Every row gives one point. The window is the flat piece filled in between its corners: a triangle in 3 columns, a solid with four corners in 4, and so on. A path goes straight from each point to the next, and from the last back to the first. List the points from which the path goes on through the window.
(in the rows, 128 means zero)

Window:
[[ 96  65 128]
 [137  75 139]
 [170 174 110]]
Path:
(1): [105  77 145]
(2): [128  57  86]
(3): [123  52  81]
(4): [ 90  84 155]
(5): [137 112 147]
(6): [163  80  90]
(7): [164  86 108]
(8): [142 122 163]
Through the window after points: 1, 3, 5

Window, 6 rows:
[[ 80 107 110 128 139 138]
 [123  42  35 121  41 141]
 [116 174 140 166 149 117]
 [ 47  49 155 175  88 127]
 [185 108  61 147 183 152]
 [130 117 166 132 156 139]]
Path:
(1): [ 96  99 105 159 102 151]
(2): [117 120 130 159 151 186]
(3): [111 110 136 139 163 115]
(4): [135  64  65 128 104 111]
(5): [130  84  62 141  87 171]
(6): [123 123  98 150 161 175]
(7): [143 102 108 128 182  78]
(8): [ 95  84  98 139 114  58]
Through the window after points: 4

Window, 8 rows:
[[101 132 103 157 105 199  91 115]
 [173 124 111  44 231 184  90 135]
 [160 118  79 108 146  82 106 131]
 [110 144 126  80  82 190 165 148]
 [151  70 157 228  59 140 120  86]
 [ 72 156 128 122 144  78 113 148]
 [ 77  56 113  98  96 184 174 123]
 [126 117 132  49  81 179  93 176]]
Path:
(1): [128  96 132  87 116 178 122  87]
(2): [107 115 120  75  84 147 114  82]
(3): [111 111 119 145  93 154 122 156]
(4): [145  86  99 135 155 169 135 203]
(5): [ 98 104 133  56 123 180 123  53]
(6): [117 131 115  84 109 179 117 118]
(7): [127 128 129 131 136 177 140 195]
(8): [131  91  95 115 125 180 140 171]
Through the window after points: 4, 6

Window (11 x 11):
[[133 123 104 143 123 117 139  80  90 200 126]
 [157 106  77  94  67  76 198  49  78 120 196]
 [130 166 111 130 106  52 223 116 194 113 185]
 [180  68 114 139 138 101  93 122 111 154 144]
 [135 111 175 107 152 160 157 239 118 130  48]
 [102  75 193 116 101 154 105 145 123 139  89]
 [152 114 131 110  97 169 126 186 144 185 149]
 [146 136 175  65 120 107 100 175 121 166  89]
 [177 112 149 111 120  79 225  68 132 167 205]
 [173 206 202  68 134 198 197 161 211  37  50]
 [154 171 153 152 106  87 178 116  98 118 203]]
Path:
(1): [188 121 146 143  91 100 168 135 120 161 102]
(2): [142 104 138  87 145 119 117 133 123 133 150]
(3): [149 138 124  96 134 121 178 101 135 128 168]
(4): [173 142 159 123  55  91 178 114 146 128 121]
(5): [187 115 123 120  59 105 157 155 134 145 120]
(6): [ 99 139 142  93 157 140 136 120 124 117 144]
(7): [115 150 134  86 167 128 131 131 116 113 159]
(8): [163 116 159 116 105 116 169 146 138 133  92]
Through the window after points: 1

Window (12 x 12):
[[127  49 142  84  88  58 141 169 186 142 120  88]
 [106 128  97 176 194 100 131  80  33  81 147 129]
 [192 118  94 108 123 135 161  53 203 111 123 150]
 [ 94 209  51 159 135  67 174 115  79  85 169 158]
 [170 121 141 134 111  65  39 141 234 186 108 121]
 [162 117 101  77  52 143  46 131 207 130 102 143]
 [106 143 113 194 207  97 110 204  98  81 220 145]
 [106 185 138 182 122 145 116 188  96 190 150 185]
 [200  97  76 118 113  91 108 126 140 153 171  85]
 [223  88  94 156 131 109 116 146 166  95  48  81]
 [141 130  78  60 153 112 101 153 191 174 109 125]
 [116 214 155 111 163  84 149 146  64  96 196 120]]
Path:
(1): [213  99  90  97 117  71 101 137 125 151 144 153]
(2): [159 117  91 135 125 108 118 134 152 137 152  80]
(3): [124 139 119 169 157 132 103 129 167 130 170  58]
(4): [181 103 109 110 150  82 116 168 109 112 115 182]
(5): [198 108 125 108 161  48 121 132  90 111 129 185]
(6): [139 133 111 148 142 128 117 130 140 122 132 104]
(7): [122 139 104 135 136 117 117 124 160 118 122 112]
(8): [177 121 111 104 140  77 118 164 121 135 145 174]
(9): [185 111  72  96 176  73 101 142 126  92 140 183]
(10): [128 122 128 146  97 122 138  98 179 114 154  45]
(11): [113 153 105 141 139  98 129 148 137 115 160 104]
(12): [148 134 102 125 133  81 125 142 113 113 160 150]
Through the window after points: 1, 11
